Rows are points. Each copy is the shape, with its points in the same order, turned, moved and blurred by noise. Is it also mirrored, or only turned?

Shape, 5 rows:
50 11

-22 -5

55 6

13 -26

8 -4
Copy 1 (5 x 2):
53 7

-19 -14

60 0

18 -32

13 -12
Copy 1 is: only turned
Copy 2 (5 x 2):
-27 48

14 -20

-22 52

25 20

4 6
Copy 2 is: only turned
Copy 3:
-35 19

30 -18

-41 14

-7 -28

1 -7
Copy 3 is: mirrored

Shape (7 x 4):
27 44 44 15

-26 -11 -8 -3

26 -30 20 40

10 50 2 -33

27 10 -16 19

-9 38 -43 -1

-49 2 15 -20
Copy 1, 7 rows:
20 23 53 -17

-20 -40 -8 2

48 -44 19 -15

-27 31 19 15

21 -15 24 32

-36 -17 24 46

-44 -24 -3 -31
Copy 1 is: only turned
Copy 2:
-47 43 44 20

7 -8 -19 3

24 20 17 50

-37 11 37 -28

24 33 30 4

9 27 0 -47

-26 -26 -31 1
Copy 2 is: only turned
Copy 3:
19 45 51 7

-9 -4 -17 -20

-43 -3 40 10

48 32 -10 13

-20 25 3 30

2 41 -43 10

19 -3 -15 -48
Copy 3 is: only turned
Copy 4:
-60 43 23 -13

-1 -26 -1 -10

1 14 54 15

-35 30 -28 -43

-2 31 -1 11

-9 11 -51 2

-26 -44 -3 -32
Copy 4 is: only turned

Shape, 12 rows:
-28 11 -12 27 6 4 17 17

5 -4 -13 -5 -16 -5 10 -10

-7 -7 4 -26 3 -21 -28 8

-23 11 -21 5 -23 -6 -8 -22

-33 14 -23 -23 3 -13 6 27

5 2 20 -1 1 -1 7 4

-6 -4 12 -27 13 -6 12 -28

11 24 35 -20 2 32 36 17

19 11 -4 13 35 38 32 -20

13 23 8 -26 -4 -15 -8 5

-11 -10 -7 27 41 6 -21 -33

-13 -9 1 10 -10 27 2 -11
Copy 1, 12 rows:
-9 10 -12 18 -20 -18 -21 20

-2 5 2 -9 -11 -23 17 -13

-31 0 20 -12 24 -9 -5 -24

-16 1 -20 10 -17 -22 1 -33

-40 24 -9 5 15 -38 -7 7

-12 8 12 -13 -9 8 6 5

-21 -8 -2 -1 11 5 37 -3

-8 48 1 -21 -7 25 27 31

35 0 -26 -4 -1 15 22 32

-28 14 0 -38 8 -3 6 -11

13 -41 -16 20 12 13 -12 -7

9 15 -1 20 -12 3 7 -12
Copy 1 is: mirrored
Copy 2, 12 rows:
-50 27 -29 -4 -1 -26 -11 -2

-9 -5 -10 -15 -9 -14 -19 -21

1 -24 -22 3 25 -6 6 -10

-5 12 -13 -15 17 -17 -35 -1

-32 -12 -60 -8 8 -6 -10 5

-32 -12 -1 -3 -5 -15 13 -5

-19 -32 3 18 -3 -2 -21 -6

-54 -16 6 -15 -37 14 21 17

-33 19 10 30 -55 -24 1 9

-7 -32 -11 -19 -3 -19 7 10

-5 19 2 50 8 -37 -8 -3

-22 24 5 2 0 6 -8 -7
Copy 2 is: mirrored
Copy 3:
24 23 -25 0 -17 36 -13 3

10 -23 0 -7 -11 15 -4 -4

-14 -3 9 9 5 -25 -14 6

41 -6 17 -11 -23 5 -11 2

-15 17 4 -8 -34 13 -24 13

3 -1 -3 4 14 14 15 1

1 -5 0 -13 -16 -13 27 -5

-24 16 10 -21 15 45 37 -2

16 10 -31 -39 0 30 27 -43

-10 -6 13 -22 16 -1 -5 15

41 15 -29 -6 1 -24 -1 -35

21 3 11 9 -6 19 9 -24
Copy 3 is: only turned
Copy 4, 12 rows:
17 -10 -7 11 -11 -2 38 31

-1 -3 -16 -2 -21 7 -3 -5

-12 -5 -30 10 16 -10 -28 17

-9 -26 -35 12 -35 9 3 19

7 7 -29 -4 -12 -31 2 41

-6 -6 10 8 2 -1 -3 4

-23 -11 -9 11 -11 -29 -9 -19

-7 14 50 12 -20 -20 -7 7

-22 24 17 27 -19 -1 43 -23

-28 5 -6 -9 -4 -3 -23 18

-25 -10 -32 45 17 5 37 -12

7 -9 -6 38 -22 6 5 -1
Copy 4 is: mirrored

Shape:
-6 15 10 -22 14 -27 8 17 -3 -13 1

-5 -6 27 3 20 9 -25 -34 -19 28 7

14 -9 -13 -3 -7 5 22 -6 -4 7 -9

19 4 -36 7 19 16 25 -14 5 6 14

12 -9 19 -19 7 2 15 -2 2 12 25

-19 -4 11 -28 -4 13 -12 36 -22 -3 15

3 -3 -2 14 -8 -21 -4 -39 0 -3 41

2 -14 -12 -26 -3 6 -24 -16 17 -13 22

-17 -6 -7 -4 4 2 0 -25 -10 10 3

-9 4 49 21 3 2 -5 37 41 -8 2

10 7 13 26 9 -13 -4 16 -2 -33 -11

-9 18 7 -1 -8 -34 5 34 7 -6 14

-3 18 -2 -4 -15 -25 -19 9 -5 -8 12

-27 -23 6 7 -5 -22 -6 9 -20 4 29

-1 9 -1 9 -22 -6 -30 8 -9 -37 12

29 -7 -21 -5 18 -43 -21 -9 -28 15 2
Copy 1 (16 x 11):
-8 29 4 -30 8 -13 -1 10 2 7 10

20 -24 26 -12 13 34 -9 -24 5 24 14

12 -9 -20 -9 -4 -4 8 -3 15 -8 -15

38 -5 -15 11 -16 0 -4 25 24 -8 -9

-5 -8 10 -9 -18 0 19 5 11 19 10

-37 18 1 -5 -1 12 -12 -15 8 -1 29

32 -28 -14 1 -7 -6 2 2 -20 37 15

11 -1 -1 -4 -28 -15 -25 -24 -2 21 15

22 0 -11 1 9 9 -7 -16 13 19 5

-22 -2 52 8 25 -36 5 8 -18 -4 3

2 13 10 -14 19 -8 -10 17 -34 -9 -16

-15 13 -1 -18 21 -31 2 22 -9 6 27

1 1 -16 -29 15 -18 -13 -3 -20 4 27

-24 -14 -14 2 20 5 -8 4 -7 35 19

1 4 -9 -6 4 -9 -22 -12 -47 -4 17

17 -26 -25 -53 5 11 -27 19 7 15 3
Copy 1 is: mirrored
Copy 2:
-19 -8 -11 -7 27 13 13 3 -19 1 26

-8 37 6 18 -29 -7 -9 -19 -37 19 15

-1 -14 -9 -7 -2 -4 -2 -13 -25 -13 -22

19 -11 -19 -31 -18 -1 2 -32 -6 -5 -13

-16 -21 3 1 -18 17 -9 -14 -23 7 11

0 -8 -28 34 3 22 -8 24 -15 0 22

-9 4 -3 11 6 10 -3 -60 -8 30 -4

0 0 0 21 2 10 -21 -30 14 -15 14

-14 17 -20 8 -7 -7 -5 -22 -15 2 -4

-9 -21 33 28 -2 5 49 21 2 19 16

14 1 7 11 26 13 45 -9 -25 -2 4

-10 -26 -8 6 37 6 17 7 -9 24 14

2 2 -5 13 38 8 -3 -7 -8 18 9

-12 -12 -32 40 8 0 7 -21 -24 25 14

19 9 -3 34 38 25 11 -14 -3 5 -1

16 3 -9 -6 29 -18 -19 -38 -51 3 26
Copy 2 is: mirrored
